Each row of a before or after table is a point. The points were changed in one or more steps. Then noise was added and the rows were shuffled. The steps act on how far a point lies along the listed directions, d1 being the first. What was done? A step turns or swaps two directions, mirrors them in a line or flattens them onto one, adds a multiple of one to another, or multiplies one. Angles are multiples of 10 degrees, from the lower direction toward the higher: turns from -170 to 170, lines from 10 to 170 but not 90. Use the fewest steps. Two steps may share a direction if one is a turn and the other turns, adds or multiplies; they go together, in the order done. Otherwise the lowest direction goes first.

Directions:
(1): [-0.42  0.19  0.01]
(2): [-0.19 -0.41 -0.11]
(3): [ 0.04  0.10 -0.45]
Before (8 x 3):
[[ 0.13 -0.08 -0.16]
 [ 0.13 -0.32  0.08]
 [-0.17  0.27  0.12]
 [-0.21  0.01  0.04]
 [ 0.36  0.08  0.04]
 [ 0.34  0.03  0.16]
 [ 0.09 -0.18 -0.10]
 [-0.06 -0.21  0.09]]
After (8 x 3):
[[-0.28 -0.07  0.02]
 [ 0.06  0.69 -0.07]
 [ 0.02  0.74  0.06]
 [-0.30 -0.31 -0.15]
 [-0.42 -0.42 -0.38]
 [-0.14 -0.47 -0.28]
 [ 0.47  0.41  0.22]
 [ 0.09 -0.29  0.03]]
Steps: turn d1 and d3 by -150 degrees; multiply d2 by 3

Directions:
(1): [ 0.08  0.30  0.16  0.00 -0.28 -0.15  0.38 -0.44]
(2): [-0.31  0.10  0.25  0.36  0.40  0.14 -0.08 -0.27]
(3): [ 0.35 -0.09  0.45  0.04 -0.03 -0.30 -0.38 -0.04]
Before (9 x 8):
[[-0.14  0.00  0.27  0.40  0.33  0.20 -0.25 -0.11]
 [ 0.15  0.05 -0.45 -0.22 -0.16  0.02  0.17  0.24]
 [-0.18  0.15  0.15  0.14  0.33 -0.07 -0.07 -0.33]
 [ 0.12  0.05  0.02  0.04 -0.08 -0.09  0.12  0.02]
 [ 0.09  0.00  0.14  0.03 -0.30 -0.21  0.23  0.09]
 [ 0.07 -0.20  0.06 -0.01  0.36  0.14 -0.55  0.14]
 [ 0.57 -0.31  0.01 -0.39 -0.35 -0.44 -0.54  0.31]
 [-0.41 -0.02  0.02  0.29  0.78  0.18 -0.08 -0.10]
 [-0.06 -0.19  0.65  0.43  0.37 -0.32 -0.45 -0.10]]
After (9 x 8):
[[-0.36  0.06 -0.14  0.28  0.24  0.40  0.12 -0.04]
 [-0.62 -0.01  0.22  0.53  0.56  0.10  0.01 -0.19]
 [ 0.07 -0.03  0.29  0.13 -0.17 -0.21  0.10  0.06]
 [ 0.44 -0.01 -0.11 -0.20 -0.20 -0.22 -0.11  0.20]
 [-0.12 -0.07 -0.03  0.05  0.40  0.26 -0.31  0.00]
 [ 0.12  0.04  0.07  0.08 -0.03 -0.08  0.05  0.01]
 [ 0.31 -0.18  0.56  0.13  0.15 -0.39 -0.76 -0.13]
 [-0.43  0.03 -0.50 -0.03  0.43  0.29  0.34  0.08]
 [-0.32  0.17 -0.20  0.03  0.26  0.08  0.18 -0.21]]
Steps: multiply d1 by 0.7; turn d2 and d3 by -60 degrees

Directions:
(1): [ 0.31  0.19 -0.12 -0.06 -0.43  0.09 -0.15  0.44 -0.02  0.46 -0.07]
(2): [ 0.28 -0.34 -0.19  0.14  0.14 -0.02 -0.06  0.39  0.29 -0.39 -0.33]
(3): [ 0.26  0.28  0.09  0.13 -0.49 -0.06 -0.11 -0.31 -0.09 -0.48 -0.13]
Before, 12 rows:
[[-0.14  0.01 -0.20 -0.31  0.13  0.32  0.00  0.32 -0.22  0.80  0.18]
 [ 0.23 -0.03 -0.07  0.06 -0.34 -0.06 -0.06  0.36 -0.07  0.22 -0.08]
 [-0.44 -0.28  0.11 -0.02  0.46  0.00  0.22  0.01  0.14  0.19  0.28]
 [ 0.22  0.19  0.02  0.31 -0.70  0.11 -0.13 -0.63 -0.23 -0.64  0.09]
 [-0.15  0.13  0.07 -0.09  0.15 -0.10  0.07 -0.03 -0.11 -0.15 -0.10]
 [ 0.24 -0.20 -0.31 -0.02  0.27  0.17  0.09  0.85  0.33  0.51 -0.13]
 [-0.18 -0.15  0.01  0.04  0.37 -0.04  0.09 -0.12  0.08  0.09  0.22]
 [ 0.25 -0.18 -0.15  0.13  0.01  0.00  0.18  0.42  0.19  0.14 -0.09]
 [ 0.08  0.46  0.07  0.08 -0.53  0.00  0.18 -1.01 -0.27 -0.07  0.20]
 [ 0.13 -0.45 -0.15 -0.04  0.33  0.08  0.12  0.71  0.06  0.41 -0.12]
 [-0.21 -0.28 -0.10  0.03  0.43  0.21  0.26  0.22  0.28 -0.33 -0.04]
 [-0.31 -0.46 -0.02  0.05  0.48  0.27  0.24  0.08  0.13  0.01 -0.13]]
After:
[[ 0.10  0.59  0.04 -0.01 -0.70  0.05  0.15 -0.83 -0.35  0.35  0.28]
 [ 0.09 -0.35 -0.20  0.11  0.53  0.06  0.17  0.41  0.38 -0.16 -0.18]
 [-0.10 -0.31 -0.17  0.02  0.38  0.24  0.23  0.43  0.32 -0.20 -0.10]
 [ 0.34  0.26 -0.06  0.24 -0.86  0.17 -0.19 -0.33 -0.24 -0.25  0.09]
 [ 0.12 -0.09  0.01  0.13 -0.20 -0.12  0.00  0.09 -0.07 -0.14 -0.09]
 [ 0.04 -0.56 -0.07  0.06  0.52  0.00  0.19  0.41  0.09 -0.06 -0.16]
 [-0.11  0.15  0.04 -0.11  0.10 -0.08  0.04  0.09 -0.11  0.00 -0.10]
 [-0.35 -0.01 -0.04 -0.23  0.32  0.23  0.10 -0.18 -0.27  0.35  0.24]
 [ 0.20 -0.27 -0.10  0.19  0.13 -0.05  0.21  0.25  0.23 -0.17 -0.14]
 [-0.24 -0.47 -0.08  0.05  0.44  0.29  0.20  0.23  0.16  0.10 -0.18]
 [-0.42 -0.24  0.09 -0.05  0.41  0.03  0.21  0.08  0.13  0.32  0.29]
 [-0.15 -0.12 -0.01  0.02  0.31 -0.01  0.07 -0.01  0.08  0.24  0.23]]
Steps: flatten d1 and d3 onto the line at 70 degrees; multiply d2 by 1.3

Directions:
(1): [-0.42  0.18  0.60  0.17  0.02  0.01  0.22 -0.06  0.19 -0.15  0.17  0.33
 -0.08 -0.09 -0.47  0.30 -0.28  0.11]
(2): [-0.07  0.00  0.40 -0.35 -0.12 -0.22 -0.29 -0.11  0.49 -0.26  0.19 -0.11
  0.29 -0.16  0.08 -0.53  0.27  0.02]
Before:
[[ 0.35  0.00 -0.61  0.01  0.03  0.08 -0.03  0.10 -0.36  0.09 -0.27  0.15
  -0.05  0.14  0.20  0.10 -0.09 -0.20]
 [ 0.17 -0.09 -0.07 -0.03 -0.13  0.04 -0.28 -0.09 -0.10  0.12 -0.02 -0.01
   0.00  0.14  0.27 -0.25  0.10 -0.10]
 [ 0.56 -0.26 -0.92 -0.35  0.06 -0.06 -0.48 -0.01 -0.20  0.11 -0.10 -0.36
   0.22  0.08  0.57 -0.40  0.42  0.02]
 [-0.24  0.06 -0.04  0.43  0.10  0.22  0.44 -0.06 -0.34  0.10 -0.09  0.29
  -0.30  0.15 -0.34  0.66 -0.33 -0.06]
 [ 0.26 -0.04 -0.70  0.26  0.16  0.23  0.18  0.14 -0.51  0.27 -0.23 -0.05
  -0.15  0.14  0.11  0.36 -0.31 -0.14]
 [ 0.14 -0.17 -0.24  0.16 -0.15  0.15  0.00  0.25 -0.13  0.02  0.06 -0.12
  -0.04  0.01  0.05  0.21  0.04 -0.06]
 [ 0.06  0.13 -0.11  0.09 -0.04  0.06  0.23  0.08 -0.10 -0.04 -0.09  0.13
  -0.01  0.09 -0.16  0.14 -0.26 -0.02]
 [ 0.10  0.08 -0.39  0.32  0.13  0.29  0.20  0.19 -0.58  0.34 -0.15 -0.05
  -0.15  0.18 -0.07  0.48 -0.19  0.02]
 [ 0.22  0.11 -0.63  0.39  0.03  0.30  0.37  0.22 -0.62  0.25 -0.42  0.25
  -0.37  0.15 -0.02  0.56 -0.31 -0.02]
 [ 0.26 -0.01 -0.03 -0.26 -0.03 -0.12 -0.30  0.09  0.32 -0.20  0.20 -0.13
   0.24 -0.14  0.15 -0.58  0.26  0.13]
 [ 0.55 -0.17 -0.86 -0.03  0.04  0.26 -0.25  0.12 -0.22  0.35 -0.31 -0.34
   0.01  0.21  0.80 -0.18  0.21  0.00]]
After, 11 rows:
[[ 0.26 -0.04 -0.17 -0.34 -0.07 -0.06 -0.38  0.06  0.04  0.04  0.01 -0.42
   0.35  0.00  0.36 -0.53  0.39 -0.03]
 [-0.41  0.13  0.77 -0.32 -0.02 -0.25 -0.28 -0.24  0.68 -0.46  0.45  0.24
   0.32 -0.28 -0.36 -0.27  0.09  0.28]
 [ 0.38 -0.23 -0.67 -0.16 -0.04  0.02 -0.17 -0.07 -0.23  0.12 -0.22 -0.34
   0.09  0.15  0.50 -0.29  0.35 -0.23]
 [-0.25  0.11  0.76 -0.31 -0.13 -0.08 -0.34 -0.14  0.86 -0.32  0.26  0.02
   0.33 -0.18  0.17 -0.53  0.18  0.21]
 [ 0.22 -0.09 -0.11 -0.41 -0.06 -0.18 -0.39 -0.05  0.33 -0.17  0.07 -0.31
   0.38 -0.13  0.35 -0.66  0.23 -0.13]
 [ 0.24  0.05 -0.28 -0.12 -0.09 -0.02  0.01  0.07 -0.02 -0.06 -0.11 -0.06
   0.13  0.08  0.10 -0.19 -0.03 -0.07]
 [-0.18  0.20  0.38  0.21  0.09  0.07  0.18  0.11  0.18 -0.17  0.27  0.33
  -0.07 -0.14 -0.46  0.17 -0.27  0.25]
 [ 0.11  0.06  0.10 -0.37 -0.12 -0.20 -0.31 -0.06  0.31 -0.29  0.01  0.13
   0.28 -0.09  0.14 -0.45  0.16 -0.14]
 [ 0.07 -0.17  0.03 -0.04 -0.22  0.02 -0.16  0.18  0.17 -0.15  0.18 -0.16
   0.12 -0.09  0.08 -0.09  0.19 -0.03]
 [ 0.44 -0.05 -0.35 -0.46 -0.23 -0.17 -0.40  0.06  0.19 -0.15 -0.20 -0.25
   0.29 -0.08  0.56 -0.76  0.47 -0.09]
 [-0.13  0.04  0.40  0.03 -0.13  0.01 -0.18 -0.15  0.12 -0.03  0.13  0.20
   0.00  0.05 -0.04 -0.14 -0.05 -0.02]]
Steps: turn d1 and d2 by -120 degrees
